Each row of a before or after table is a point. The points were changed in one or more steps. Then noise was added and the rows were shuffled. The steps act on columns, c1 being the first. What was done? A step turns or swaps two columns, mirrors them in a line or flattens them onto one, adds a multiple of one to another, or multiplies or shifts one. Angles are multiples of 10 degrees, from the lower column toward the higher: turns from -170 to 170, lines from 10 to 170 but not 90. Use the fewest steps. Two steps may share a column if one is a turn and the other turns, adds or multiplies; they go together, in the order done. Otherwise the lowest column goes first.

Before, 13 rows:
[[ 0.05 -0.16  0.04]
 [ 0.12  0.72 -0.17]
 [-0.11  0.58 -0.19]
 [ 0.49  0.00 -0.55]
 [ 0.22 -0.99 -0.76]
 [ 0.54  0.17  0.38]
 [ 0.17  0.34  0.51]
 [ 0.57 -0.41 -0.45]
 [ 0.04 -0.64 -0.75]
 [ 0.15 -0.55 -0.54]
 [ 0.07 -0.55 -0.66]
 [ 0.20  0.57 -0.20]
 [-0.27 -0.29 -0.01]]
After, 13 rows:
[[ 0.03 -0.17 -0.01]
 [ 0.33 -0.53 -0.10]
 [ 0.13  0.71 -0.05]
 [ 0.25 -0.66 -0.09]
 [ 0.26  0.58 -0.11]
 [ 0.41 -1.00 -0.16]
 [-0.06  0.59  0.01]
 [ 0.37  0.18 -0.09]
 [ 0.63 -0.02 -0.22]
 [-0.22 -0.29  0.09]
 [ 0.00  0.37 -0.01]
 [ 0.64 -0.39 -0.23]
 [ 0.24 -0.54 -0.14]]
Steps: flatten c1 and c3 onto the line at 160 degrees

Before:
[[-0.32 -0.07 -0.11 -0.67]
 [ 0.20 -0.74  0.47 -0.24]
 [ 0.05 -0.54  0.05  0.49]
 [-0.15 -0.57 -0.08 -0.57]
 [-0.30  0.53  0.35 -0.08]
 [ 0.56 -0.03  0.65  0.66]
 [-0.04 -0.23 -0.54  0.72]
 [ 0.61  0.08 -0.49  0.31]
 [ 0.63 -0.50  0.11  0.19]
 [ 0.03 -0.41 -0.10 -0.42]
 [ 0.13 -0.60 -0.64 -0.17]]
After (11 x 4):
[[-0.14 -0.01 -0.51 -0.56]
 [-0.09 -0.53 -0.19  0.69]
 [-0.29 -0.17 -0.14 -0.67]
 [-0.32  0.37  0.51 -0.05]
 [ 0.16  0.43 -0.76 -0.26]
 [ 0.60 -0.45  0.10  0.31]
 [ 0.58  0.62 -0.02  0.62]
 [-0.07 -0.11 -0.39 -0.41]
 [ 0.63  0.06 -0.52  0.18]
 [ 0.19 -0.74 -0.69 -0.19]
 [ 0.11  0.04 -0.52  0.50]]
Steps: swap c2 and c3

Before (13 x 6):
[[ 0.14 -0.33  0.10 -0.37  0.30 -0.35]
 [ 0.72  0.58 -0.16 -0.25  0.38  0.40]
 [ 0.88 -0.61 -0.61  0.58 -0.01  0.69]
 [ 0.09  0.20  0.04 -0.59 -0.02 -0.24]
 [ 0.88  0.44 -0.77  0.12  0.36  0.42]
 [-0.01 -0.16  0.12 -0.17  0.44  0.32]
 [-0.37 -0.18  0.48  0.12  0.27  0.46]
 [ 0.05 -0.60  0.04  0.39 -0.65  0.37]
 [-0.19  0.45  0.45 -0.17  0.14 -0.18]
 [ 0.27 -0.64  0.44 -0.29 -0.38 -0.60]
 [ 0.81  0.38  0.18  0.70  0.10 -0.62]
 [ 0.64  0.09 -0.10 -0.08  0.58  0.02]
 [-0.45 -0.54  0.03  0.14  0.41 -0.48]]
After:
[[-0.35 -0.17  0.41  0.29  0.27  0.44]
 [-0.18  0.52  0.47 -0.05  0.14 -0.23]
 [-0.49 -0.56  0.01  0.18  0.38 -0.45]
 [ 0.86  0.38 -0.09  0.80  0.08 -0.64]
 [ 0.27 -0.62  0.52 -0.14 -0.34 -0.58]
 [-0.01 -0.17  0.12 -0.09  0.38  0.29]
 [ 0.15 -0.31  0.21 -0.31  0.34 -0.32]
 [ 0.07 -0.62 -0.11  0.40 -0.64  0.41]
 [ 0.72  0.55 -0.06 -0.24  0.37  0.37]
 [ 0.87  0.43 -0.77 -0.16  0.36  0.48]
 [ 0.09  0.19  0.24 -0.50 -0.01 -0.27]
 [ 0.67  0.12 -0.05 -0.08  0.57 -0.01]
 [ 0.87 -0.60 -0.72  0.31 -0.03  0.67]]
Steps: turn c3 and c4 by 20 degrees

Before, 13 rows:
[[ 0.29 -0.37 -0.48  0.25  0.29 -0.27 -0.46  0.44]
 [-0.20  0.62  0.15 -0.73 -0.23  0.12 -0.32  0.35]
 [ 0.49 -0.18 -0.28 -0.15  0.78 -0.23 -0.60  0.30]
 [-0.39  0.13  0.12 -0.52 -0.23 -0.19 -0.45  0.06]
 [-0.12 -0.01  0.88 -0.16 -0.58  0.34  0.81 -0.07]
 [ 0.27 -0.58  0.13  0.14 -0.45  0.59 -0.12 -0.19]
 [ 0.43 -0.26  0.80 -0.21 -0.15  0.88  0.27  0.04]
 [ 0.10 -0.54  0.36 -0.16 -0.02  0.32  0.48 -0.79]
 [-0.15 -0.31  1.08 -0.55 -0.23  0.42  0.20 -0.01]
 [-0.20 -0.06  0.49  0.26  0.03  0.66  0.15 -0.17]
 [-0.72 -0.22 -0.03 -0.55  0.65 -0.35 -0.59  0.11]
 [-0.16 -0.10 -0.12 -0.72  0.23  0.15 -0.25  0.95]
 [ 0.15 -0.49  0.33  0.33  0.10 -0.22 -0.38 -0.23]]
After (13 x 8):
[[-0.19  0.48 -0.05  0.79 -0.16 -0.35  0.59  0.39]
 [-0.25  0.43  0.36 -0.16 -0.22  1.12 -0.27  0.03]
 [-0.05 -0.20  0.31  0.03  0.25  0.77 -0.16 -0.22]
 [ 0.64 -0.21  0.04 -0.24 -0.74  0.18  0.32  0.45]
 [-0.49  0.14 -0.37  0.13  0.34  0.19  0.38 -0.30]
 [-0.22 -0.73 -0.28  0.65 -0.55 -0.19  0.58  0.13]
 [-0.03 -0.11 -0.14 -0.57 -0.15  0.92 -0.81 -0.10]
 [-0.37  0.30  0.00  0.28  0.23 -0.55  0.48  0.56]
 [-0.10 -0.15  0.19  0.21 -0.74 -0.02  0.27  1.24]
 [-0.58  0.27  0.44 -0.45  0.14  0.42  0.13 -0.25]
 [-0.32 -0.15 -0.18 -0.22 -0.55  1.14 -0.20 -0.02]
 [-0.53  0.10  0.10 -0.03 -0.16  0.47 -0.49 -1.01]
 [ 0.10 -0.38 -0.23 -0.22 -0.53  0.01  0.45  0.06]]
Steps: swap c1 and c2; mirror c3 and c6 in the line at 60 degrees; swap c4 and c5; multiply c7 by -1; multiply c8 by 1.3

Before, 13 rows:
[[-0.13  0.04  0.05  0.43 -0.32  0.07  0.29  0.19 -0.29  0.42  0.55]
 [ 0.28 -0.32  0.53 -0.08  0.29  0.24  1.13  0.33 -0.15 -0.20 -0.18]
 [ 0.07 -0.76 -0.39 -0.49 -1.17  0.49  0.16  0.38  0.80 -0.31  0.58]
 [ 0.36  0.44 -0.23 -0.51 -0.63  0.39  0.00  0.00  0.17  0.79  0.18]
 [ 0.01  0.09  0.22 -0.24  0.40 -0.46 -0.13 -0.42  0.05 -0.02 -0.65]
 [ 0.28 -0.07  0.24 -0.91  0.56  0.30  0.05 -0.40  0.09 -0.32  0.41]
 [ 0.85 -0.44  0.34 -0.01 -0.30 -0.05  0.54  0.78 -0.17  0.38  0.33]
 [-0.08 -0.37  0.10  0.28  0.04  0.39  0.41  0.15  0.45  0.50 -0.19]
 [-0.58 -0.61  0.35 -0.14 -0.17 -0.20  0.22  0.75  0.06 -0.13  0.06]
 [ 0.42 -0.27 -0.14 -0.24  0.06 -0.07 -0.22  0.31 -0.33  0.23  0.30]
 [-0.08  0.39  0.16  0.28  0.34  0.34 -0.13  0.05  0.66 -0.06  0.01]
 [ 0.74 -0.37  0.34 -0.49 -0.42  0.40 -0.71  0.46 -0.63 -0.35  0.04]
 [ 0.16  0.16 -0.40  0.06 -0.41 -0.01  0.36  0.71 -0.58  0.49 -0.63]]
After:
[[ 0.64 -0.74  0.01  0.22 -0.03  0.18  0.03  0.70  0.04  0.15  1.16]
 [-0.18 -0.08  0.24 -0.04 -0.36 -0.08  0.23 -0.39  0.07  0.02  0.16]
 [-0.37 -0.56  0.29  1.01 -0.17 -0.29 -0.37  0.40 -0.15  0.17  0.49]
 [-0.60 -0.50  0.06 -0.53  0.67 -0.28  0.65  0.43 -0.67  0.35  0.37]
 [ 0.02 -0.37 -0.08  0.29 -0.06 -0.42 -0.35  0.21  0.48 -0.46  0.12]
 [-0.05  0.25  0.36 -0.26 -0.35 -0.26 -0.25  0.10  0.65  0.07 -0.20]
 [ 0.31 -0.47 -0.73  0.32  1.11  0.02  0.37  0.37  0.84  0.30 -0.21]
 [-0.14  0.47  0.11  0.22  0.76 -0.18  0.45  0.02  0.16 -0.73 -0.34]
 [-0.44 -0.19  0.18  0.38 -0.44  0.04  0.90 -0.40  0.11  0.38 -1.14]
 [ 0.23  0.02  0.03  0.10  0.24  0.31 -0.49  0.21 -0.28 -0.46 -0.17]
 [-0.72 -0.53  0.07  0.50  0.55  0.24 -0.10  0.78 -0.21 -0.32  0.94]
 [-0.34 -0.19 -0.27 -0.13  0.03  0.25  0.30  0.30 -0.35 -0.22  0.28]
 [-0.04  0.33 -0.23  0.34  0.36 -0.36 -0.22  0.67 -0.59 -0.50  1.61]]
Steps: turn c1 and c5 by 160 degrees; turn c2 and c3 by 30 degrees; turn c4 and c7 by -110 degrees; turn c6 and c11 by -140 degrees; add 1.5 times c8 to c11; multiply c10 by -1

Before, 10 rows:
[[ 0.12 -0.51 -0.57 -0.10 -0.33  0.09  0.14  0.08 -0.19  0.12  0.41 -0.32]
 [-0.42 -0.23 -0.48 -0.03 -0.49 -0.42  0.05 -0.23  0.14  0.19 -0.12  0.01]
 [-0.03 -0.41 -0.29 -0.08 -0.08 -0.40 -0.41 -0.33 -0.50  0.69  0.41  0.20]
 [ 0.97 -0.50  0.66  0.58  0.47 -0.49 -0.64 -0.19 -0.16 -0.01 -0.52 -0.08]
 [ 0.53  0.17 -0.02 -0.49  0.32  0.57  0.41  0.53  0.58  0.27 -0.72 -0.07]
 [ 0.02  0.29 -0.82 -0.21 -0.21  0.45  0.27  0.25 -0.13 -0.20 -0.04  0.32]
 [ 0.93 -0.56  0.06  0.35  0.65 -0.51 -0.25 -0.39  0.25 -0.04  0.08  0.25]
 [-0.06  0.61 -0.12 -0.44  0.35  0.76  0.29  0.32  0.60 -0.32 -0.06 -0.32]
 [ 0.45 -0.46  0.19  0.46  0.80 -0.63  0.07  0.02 -0.32  0.22 -0.15 -0.11]
 [ 0.53  0.27 -0.68  0.24  0.77  0.51 -0.39 -0.24  0.70 -0.20 -0.91 -0.46]]
After:
[[ 0.99  0.09  0.62 -0.77 -0.13  0.43 -0.82  0.17  0.33  0.01  0.96 -0.06]
 [-0.01  0.45 -0.29 -0.15  0.13  0.50 -0.20 -0.07  0.00 -0.62  0.31 -0.31]
 [ 0.52 -0.42 -0.62 -0.03 -0.22 -0.61 -0.75 -0.09  1.25  0.50 -0.17 -0.14]
 [ 0.99  0.30  0.01 -0.60 -0.52  0.42 -0.54  0.03  0.74 -0.01  1.44  0.23]
 [ 0.15  0.53 -0.61 -0.18  0.15 -0.10  0.33 -0.20  0.33  0.10  0.60 -0.37]
 [-0.07 -0.30 -0.10  0.74 -0.17 -0.89  0.02 -0.02  1.21  0.35 -0.16 -0.07]
 [ 0.47  0.15  0.22 -0.62 -0.88  0.51 -0.53  0.04  0.22 -0.10  0.60 -0.27]
 [-0.11 -0.15 -0.74  0.36  0.20 -0.45  0.35 -0.18  0.46 -0.03  0.04  0.34]
 [ 0.48  0.02 -0.06  0.57 -0.25 -0.71  0.08  0.04  1.15 -0.08  0.10 -0.16]
 [-0.39  0.21 -0.56 -0.10  0.15  0.45  0.43 -0.07  0.62 -0.24 -0.80 -0.11]]
Steps: add 1.5 times c1 to c11; turn c2 and c4 by 150 degrees; flatten c3 and c8 onto the line at 10 degrees; turn c5 and c7 by -40 degrees; turn c5 and c6 by -160 degrees; shift c9 by 0.50; mirror c10 and c12 in the line at 110 degrees
